Each point is reached from the start by the listed moves, each made once or not at all, plus a little noise. Say if it took an odd or an even number of moves. Then give how often each move was made.

Moves:
(1): [ 77  -4 -59  -2 -13]
(2): [29 71  8  5 24]
Start: [-14   9 -19 -25  30]
Points:
[ 92  71 -69 -20  42] -> even (1, 1)
[-20   7 -20 -25  35] -> even (0, 0)
[ 16  83  -9 -20  55] -> odd (0, 1)

Moves:
(1): [ 68  17  26  11 -23 -23 -13 -21   0   2   1]
(2): [-43  73  -3 -41  -5   4   4 -12  66  23  12]
(3): [-37  -1  39   5  23 -23 -10  32  -9 -14   8]
(4): [ 11  19 -29  55 -14  -1  -9  15  34  -8  -2]
(5): [ 29  -4  14  -8  43  17  -1  32  -9  12 -15]
(6): [-25  -6  26  -4 -32  51 -24  17  20  -9 -12]
(7): [ 14  16  12  30 -26   3  57   3   1  -8  -2]
(8): [  0  -3 -33 -15 -33 -15 -20  48 -10 -10 -19]
Start: [ 10   9   6  20 -39  13 -42 -21  13  -8 -28]
Points:
[-17 111  70  49 -97  27 -94  11 120 -17 -20] -> odd (1, 1, 1, 1, 0, 1, 0, 0)
[ -24   40   23   88 -117   33  -44   96   51  -53  -56] -> odd (0, 0, 1, 1, 0, 1, 1, 1)
[-50 101  51  17 -46  -4   9   0  72 -14 -15] -> odd (0, 1, 1, 0, 0, 0, 1, 0)
[ 44  10 111  26 -28  42 -89  39  20 -14 -38] -> even (1, 0, 1, 0, 1, 1, 0, 0)
[-86  94  39  35 -67  40 -79  29 121 -13 -23] -> even (0, 1, 1, 1, 0, 1, 0, 0)

Moves:
(1): [ 22  13  46   8 -13   0  18  -2  11  -8  -6  -5 -23  21  -5  -2 -12]
(2): [ -8  29  17  27   2 -22  34  -9  -6 -12  25  15  29  -9 -23 -13 -14]
(3): [-33  -1  30 -12 -12  -7   2  -1  14  15  -4  17  -4   1  -5 -20 -18]
(4): [ -6 -41   5  29  -2  13  -2 -33   6 -16   9 -10  -1  -6  -4   3  -7]
(5): [-11  -5  -7  -7  30  -3 -18  16  -5   1   1   5   3  -2 -16  -6  -7]
(6): [ 13  18  20  -9 -12  19  -9  -3   0   5   9  11  24 -21   6  15   0]
(7): [  6 -19   1 -22  11  15  31 -31 -13  13  12  -5   0   1 -17   5   9]
(8): [-11   0  -4  20 -20  43  14  37  35  26  24  28  13 -36  -3 -14  -2]
(9): [  2  28  -7   4   8   8   3  -4  23  10  25  -8   5   1 -10   9  27]
(10): [ 20   1   4  29   0  11   8 -21 -25  63   6 -17   6  -3   8   0 -43]
(11): [ 26  -3   6  -2  -2 -19  -9  -6   8   6  26  28   7  12   1 -21  10]
(12): [ -4   6 -15   2   0  -2  14 -14  18  26 -53  30   0   0 -13 -12 -19]
(13): [  8 -22 -10  -9  13  -9   9   5   3  -6 -22 -33  51  -6  -5   3   1]
(14): [  8   5   3   1  -9  12  15  12 -17 -25  17  27   4  58   0  -9 -11]
Start: [ -6  16 -45   9   0  -5  12  25  23 -13  -5  -2  -7 -15 -23  -9  -6]
Points:
[   2   -5   47   45   15   11   99  -68   26   69  -28    7   78  -40
  -98  -35 -117] -> even (1, 1, 1, 1, 1, 1, 1, 0, 0, 1, 0, 1, 1, 0)
[ 54  49  -4  42  23  -6  15   8  36  58  48   1  -9  13 -45 -28 -32] -> odd (1, 0, 0, 0, 1, 0, 0, 0, 1, 1, 1, 0, 0, 0)
[ -3  78  11  51 -13  32  66  49  75  26  -5  82  39 -62 -78 -41 -61] -> even (1, 1, 0, 0, 1, 1, 0, 1, 0, 0, 0, 1, 0, 0)
[   5    7   23   29   26  -17  109  -40   65  -10   26   58   65   55
 -121  -72  -47] -> odd (1, 1, 1, 1, 1, 0, 1, 0, 1, 0, 1, 1, 1, 1)

Moves:
(1): [ 26   8  -1  -4 -10   9  14  -6   8   0  -3  -2   1   0  -3  -2   6  -2
 -10  10   0   4  -3  -8  -7  10  -6]
(2): [-14  29   8  -5  15   6  -9 -11   1   5 -10   6  -1   1  -1   1   0   1
  -5  11  -7   7  -2  -2  10  -8  -7]
(3): [  2  -3  19  -9  -3 -18 -11   0   2   0   7  -3  -3   4  -2  -9   6  10
  12  -2   3  -9   6  -3  -7  -2 -12]
(4): [  4   1   5  23 -12   0  -2   3   1  19  -5   1   6  20  -4  -3  -7   3
   5   9 -16  14   8   5   1   0   4]
(5): [10 -2  2 -9 19  5  7  4 -4  5 -1  1  3  0  0  1 -4 -3  9  8 -3  1 -5 15
  5 -4 -8]
(6): [  2  -8  18 -11 -27  44 -11   5   3  13  -4  -3 -13  -5  -3   1 -22  14
   0   5   3  13   2   9  -8  17  15]
(7): [-12  -1  -2  -4 -15   1  21  -1   1  -2  -7 -14  14  -5  -1   6  17  -8
   2   9  -2   6   5   6   5  -9  -7]
(8): [ 11  17   4  -6  -1  -2   4  16  -2   2   7   4   9  -4  -6   2   4   1
  -7  -9   7  -5  -7   4 -11  -8  13]
(9): [ 11  -4   5  10  -4  -2   4  -6  40   0   0  -9 -14   5  10  -1   8  -6
   5   6  20   0   0  -1   5 -12  19]
(10): [ -7   6 -10 -11  -4   1  -5 -12   5  26  10   1   6   5  10   3  -2   2
   4   4  -1 -15   1  -3   4  -7  -7]
(11): [  5   6 -12   1   1   6  -8  -8  -1  -7  25  -9   1  -6  -6  -2   2   1
   5  -1   6  -1   7   9   0  10   0]
(12): [  4  -3  -1  -4   1   7  -1  -4   7   2   8  23  11 -11  -5  -2   9  13
 -10  -8   6   2   2   1   9   0   0]
(13): [  1  -1   5  -4   2  -5 -17  -3  17  -8  -9  -7  36   4  -5   2  -9  23
   6   6  -9   3  -4 -10   8   3  17]
(14): [-10   4  -8  -5   4   5  13   1   4  -4  -3  -1  -2  19  15 -15  12   6
   0  -6  -1   1   3   9   7   8   9]
(15): [  4   1   2   0   4  11 -13  -3   4 -10   5   6   3   2  18  19  -6  -5
  -6  -2  -6  -8   8  -2   7   4   1]
(16): [ -1  -5  -1  -5  -7 -13  10  -4   1 -11   4   6  -1  13 -12  20  -3  11
   2  -2   5   6 -13  -1   7  -4   5]
(17): [  5   1  -9   6  -5   8 -11  -9  -5  15  -6  -4   7   2  -5   0  21   3
   3 -12 -17  -6 -10   7  -8   4  -1]
(18): [ -2  -5   3  11  -3   7  12  -6  -1  -2  -8 -17 -23 -11   4  10  -9  31
   9  -2 -14  -6   2  -2  -7   1  12]
(19): [  1  -2  -1  -1  -3   0   1  -5  -3   0  -5   2   1   1   4   0 -11   6
  24 -15  -1   9   4  -6   2  -9  -5]
(20): [ 10   3  -5   1 -16   3   2   7   5  -8  -7  13  -1  -4  -2  -2   1   8
   9  18  -3   2  -4   5  -2  -2  -6]
(21): [ -4   1  -3  12  12 -12  -9  -9 -18   5  -7  -2  10   7  17  -3  18   8
  -4   6  28   5  -1  -4  -9 -13  18]
(22): [ -6  -2   1   2 -12 -15  -7   3  18   6  10 -16  -3  -9  18  -8  -2   8
  -8  14  -3  44  -8   1  -5   6 -17]
(23): [-14  -8  -6 -16   8   4  -7  15   6  10  -2   8 -22   7  -1  13   7  -8
   2   7   1  10  23 -22  -2  -7   5]
(24): [  5   0  -5 -26 -11 -33  -4 -17   0   3  -7 -12   9   6  -9  -4  -9   3
  -2   5   5  11  15  35  -1  -7   2]
Start: [  5   5  13 -25  -5   6  -2  -4 -25 -21   2   5  -5 -13 -30  34 -11  10
  -8  -3   4   5 -11   9  -4  11  -1]
Points:
[-15 -16  42 -41 -87 -36  -4 -55  41  25 -21 -70  16  42   9  33 -24 121
  47  34  21  85   7  44  -2 -19  54] -> even (0, 0, 1, 1, 0, 1, 1, 0, 1, 1, 0, 0, 1, 1, 0, 1, 0, 1, 1, 0, 1, 1, 0, 1)
[ -28   28   -6 -106  -28  -43    3  -29    9    3   21  -16   -7   20
  -22   40   15   41   22   62    2   68   16   59   16  -16  -41] -> even (0, 1, 1, 0, 1, 0, 1, 0, 0, 1, 1, 0, 0, 1, 0, 1, 0, 0, 0, 1, 0, 1, 1, 1)
[ 30  38  57 -40 -42  40 -30 -42  37  25  12  -3 -23 -30  29  45 -13  92
  -5  14  40  45  -9  -6 -25 -11  24] -> odd (1, 1, 1, 0, 0, 1, 0, 1, 1, 1, 0, 1, 0, 0, 1, 0, 0, 1, 1, 0, 1, 1, 0, 0)
[ 64  24  28 -53 -33 -11 -24 -42  -4  31 -13 -26  49  17 -29  54 -33  82
  39  -3 -48  -3   2  42 -18  -5  10] -> even (1, 0, 1, 1, 1, 0, 0, 1, 0, 1, 0, 0, 1, 0, 1, 0, 1, 1, 1, 0, 0, 0, 0, 1)
[ 57   3   4 -96 -32 -27 -27 -42  55 -21  20   0  13  26 -30  73 -25  51
  53  40  19  17  22  19  15 -16   4] -> odd (1, 0, 1, 0, 1, 0, 0, 0, 1, 1, 1, 0, 1, 0, 1, 1, 0, 0, 1, 1, 0, 0, 1, 1)
[ 46  -2  14 -73 -38 -29  -8 -72  66   1   3 -26  25  17   5  50  -3 111
  31   0 -11  42 -15  43  16   1   9] -> odd (1, 0, 1, 0, 1, 0, 0, 0, 1, 1, 0, 1, 1, 1, 1, 1, 1, 1, 1, 0, 0, 1, 0, 1)
[ 23  55  10 -52 -60  97   2 -10  54  24  16  30  -7  11 -11  51  20  31
 -14  50  12  34  30  21  14   5  33] -> even (1, 1, 0, 1, 0, 1, 1, 1, 1, 1, 1, 1, 0, 1, 1, 0, 0, 0, 0, 1, 0, 0, 1, 0)

Moves:
(1): [ -3 -11 -14   5  12  24  -9 -34  -9   7 -16 -13 -11  -1   7  -1  35   0
   2  -9   9   1   5  14  -2  11 -16]
(2): [-13 -12   8 -12 -17   7  -7  12  -5   8   2   6  -7 -24  -5  11 -10  21
 -17   9   7  -9  -5  11 -12   9 -16]
(3): [ -2   8  -1  20   1   7  -9  -2  -8 -22 -10 -13   5  -6  -1  29   0   5
 -14  14  20   3  -3 -13  14  -6  -9]
(4): [-17   7   5 -26 -43  12  -2   8   4  -6   5   8  -3  41  18   3  20  -9
  -2   4 -10 -25  -1 -17   0 -32 -25]
(5): [  9 -11 -13   7   6  11  14 -15   0   0   3 -11 -20  13 -11   2 -14  12
 -27  22 -10 -14 -10  17   2  16 -28]
(6): [ -6   2  11  -9   8  -9 -20  18   3  11 -13  -7  14  -7   8 -20  18   2
   3  -4   4  15  16 -15 -13  -9  -7]
(7): [-17  -1  -1  -6  -5  -4  20   0   7   2 -12   6  22 -18   5  -1  -6 -32
  23 -10 -12  24  10  13   6 -19  33]
(8): [ -9 -41  -9   7  24  -1 -28 -13 -19  13 -14 -18 -20 -27  23  15  -6   2
 -13 -16   9 -29 -36  10  31  13  -9]
(9): [ 26  -8  -4  -5   1  25  15 -11   2  19   6 -12 -20 -33 -41 -32  -3 -16
  -4  23  22   6  12   7   7  30 -15]
(10): [-10   7 -15  -7 -17  -1 -14  12  -3  13 -19   2  22   0  14   7  -2   7
  20  -5 -27  -6  -6 -10   5   9   8]
(11): [  4  19  18  12 -18   1  -1  10  15   4   3  17   4 -13  -8  15   7  -8
   5  12 -19  19  25  -3 -12 -15  -1]
(12): [ -8   8 -12  18   1 -15  -2  18 -18  -2  -1  10  -1   1  -5  -2 -24   4
  -9 -11 -23  -3 -22  -1 -12   5   4]
(13): [ 19  12  17  13 -32  26  22   9   0 -17   3   7 -14  16  -5  -3   4  -2
  25   9   9  26  59  -1   7  -7   4]
(14): [-13 -24   3  -1  30 -16   9 -14   3   1   4  26  34  13  -6   9   8 -15
  -8  -4   7  15  -1 -16   0 -27   2]
(15): [ -9  17   5  21   6   1  14 -13  -1 -18   8  11  19  12   5   9  18   6
   5  -1 -17   9  20  16  16  -4  -5]
(16): [-13   5  -8  13  -6  11   6  -4   7  -7  12   2  -6 -11   3  -8  -4   9
  10   7   1   8   6   2  -1   3  -2]
(17): [  0  -9   2  11  18  27  30 -28   8  19   2  -6  14  11   7   6  -9 -44
  19 -19  29   1   2  12   3 -20  -1]
(18): [-15   7  -6 -18 -31 -19  13  -3  14  14 -23  18  14  27  25  -8  17 -15
  17  -4 -16   7 -23   4   6 -11  -5]
(19): [  9   3  23   4   5  -8   7 -30 -23   4 -10 -11   7  12  12   9   4 -38
  19  17 -20  -7  11   2  18  21  24]
(20): [ 13  -4 -14 -14  12 -27 -41  -8 -10   4 -22  -5   7  -9  -2  -4   7  15
   5  22 -12 -25 -17   8 -12  26 -36]
(21): [ 15  -7  10  -9  -5   6   2  15  -1  18   1 -12 -28  16 -34  -6  -7  -5
  -3  23   3 -14  -9   2 -10  16  -9]
(22): [ 14 -16   3   8  -7  -2  28  -3   9  10  10  -1   5  -4 -22  -2  -2  -7
  -9  20   1 -20  -9   8 -19   2 -15]
(23): [ 10  -3 -10  -7  27  -2  27  -4   7  -6   7   0  -1  30  13  15  18 -17
  -2  -6  12   2 -21  -8  -3  -4 -24]
(24): [ 20 -21  -1  -9  52   6   3 -50 -17  15 -15 -15  16 -20  20  -5  28   4
  26 -11   4   8 -35  22   2   5 -17]
Start: [ 15 -11  -5  36  -7   3   9  22 -34  26  -7   2  15 -19   4 -15  10   4
  19  17 -16  28 -12 -18  17  -3  20]
Points:
[  57  -74   -8   76   54   72   81  -94  -28   75  -68  -43   22    5
   59   28  107  -64   52   23   35   48  -41   30   33  -27 -108] -> even (1, 0, 1, 0, 1, 1, 0, 1, 0, 0, 1, 0, 1, 0, 0, 0, 1, 1, 0, 0, 0, 1, 1, 1)
[  -5  -33    5   22  -37   29   74  -72  -46  102  -55   33   47   32
  -28   -6   53 -121   45   89  -80   12  -15   50   15    6  -75] -> odd (1, 1, 0, 1, 1, 0, 1, 0, 1, 0, 1, 1, 0, 1, 1, 0, 1, 1, 1, 1, 1, 0, 0, 0)
[ -26  -63  -12   63    0   21    5  -10  -50   61   -5   29    9    7
  -10   35   -4   -9  -13   65  -55  -40  -58   23   12  -11 -104] -> even (0, 1, 0, 1, 1, 0, 0, 1, 0, 0, 1, 1, 0, 1, 1, 1, 1, 0, 0, 1, 1, 0, 0, 0)
